Rows are points. Any point is a mix of the corners, with weights that add up to 1. It lies inside the corners' shape when no weight is negative. Say inside or outside, and name the corners with a negative weight.
In the rows, 128 means zero.

Corners:
(1): [123 103  69]
(2): [154 162  86]
(3): [140  59 121]
(4): [124  97 145]
Points:
[121  65 134] => outside (2)
[126  79 107] => outside (2)
[137 107  79] => outside (4)
[127  95 134] => inside
[126  77 123] => outside (2)

Corners:
(1): [146 104 148 178 140  99 108  98 113 142  90]
(2): [154 182  97 151 148 179 116 124 107 175  99]
(3): [169 101 145 137 111 102 128 151 100 145 135]
(4): [143 157 102 145  99 110 154 109 104 119 107]
(5): [ 79 151 110 100 123 105 157 140 140  99 181]
(6): [115  88 150 125 115 120 155 113  94 171 113]
(7): [ 56  95  87  78 122 110 183 123  93 101  85]
(8): [174 249 116 149 104 129 111 163 149 147  96]
(9): [141  96 160 168 154 153 157 127 119 119  86]
(10): [136 108 119  98 155  97 154 138 173 117 154]
(11): [110 124 107  37  93 136 113 162 208 115 176]
(12): [132 136 126 178 103 113 157 161 123 156 131]
Points:
[136 138 132 150 128 130 136 123 127 148 120] => outside (3, 7)
[128 133 115 123 122 125 141 127 132 133 111] => outside (3, 5)
[138 129 121 108 141 138 148 153 152 137 123] => outside (1, 4, 5)
[159 155 134 151 127 141 120 136 152 145 105] => outside (3, 5, 7)
[109 117 114 114 120 114 151 132 114 125 113] => inside
[126 128 117 113 132 132 133 120 136 131 101] => outside (3, 5, 12)
[137 120 132 127 120 124 137 136 122 141 123] => inside

Corners:
(1): [137  91 116  88 127 145 151 193 176 110 109 130  73  88 165 145 102 200
 103 135]
(2): [ 82  99 149  84 139 122 182 153 202 116 119 179  82 138 134 165 136 155
 184 148]
(3): [134  86 159 170 123 157 153 186  93 169 141 144  99 144 118 165  89 147
 176 104]
(4): [ 80 117 148  88  89 158 161  84  74  54 108  95 157 146 127 130 158  76
 152  94]
(5): [ 99 166 106  51 149 127 117 173 173 141 149 102  33  93 125 117 100 201
  79 150]
(6): [151 148 133  81 162 184 106 132 178 128  92 156  92 190  99 147 109 169
 142 141]
(7): [103  54 104 167 147 120 113 134  52  95 104 103 148 130 145 169 142  71
 110  93]
(8): [112  86 102  64 173 121 113 143 177 171  96  89  73 125 130 174 132 205
 110 169]
(9): [ 88  98 159 133 115 158 100 120 188 112  99 132 134  75 174 174 103 155
 164 141]
(10): [152  90 100 120 132 105 180 157 165 100 124 147 136 140 136 105 167 175
 151 101]
(11): [ 92  65 157 112 102 100 121 173  89 127  77 115 190 120 117 143 109  93
 163 140]
(12): [103 106 109 150 164 132 168 147 167 107  46 171 174 165 126 179 104 104
 154  82]
(13): [105  92 115 112 143 142  94 131 145 119  43 163 155 145  98 169 166 163
 188  98]
(14): [152 131 101 110  80 137 146 112  44 104 108 163 163 154 123 124  92  79
 137 104]
(15): [ 80  83 125 159 126 169 123 163  93 128  77  96 179  86 134 168 125 121
 117 175]
(16): [164 151 140 101 118 110 122 202 141 109 133 149 142 142 155 165  84 168
 118 107]
(17): [ 88 160 124  72 164 172  66 136 158 142  67  87 119 159 121 164 125 122
 195 160]
(18): [148 152 128 128 145  84 111 138  69  99  67 156 135  89 122 177  88  67
  89  99]
(19): [122 126 113 122 115 128 132 167 100 145 117  97  79 176 109  98 170 189
  86 120]
(20): [153 180 148  61 167 142 121 196 139 175 137 161  45 139 145 113 114 199
  87 111]
(21): [ 98 125 137  82 157 112  80 107  83  83 110  78 141 154 165 129 113 184
 153 131]
Points:
[132 136 125  89 137 138 134 158 118 135 142 119  87 157 134 130 124 170
 120 130] => outside (1, 9, 11, 12, 13, 18)
[133 110 109  99 138 128 145 164 142 133 119 129  95 129 129 137 144 170
 130 123] => outside (6, 9, 11, 12, 21)
[127 124 127 106 137 131 122 152 129 120 100 133 122 137 129 151 116 146
 129 124] => inside
[118 121 130 105 135 137 127 153 130 122 105 126 118 131 136 149 111 140
 134 131] => outside (13)
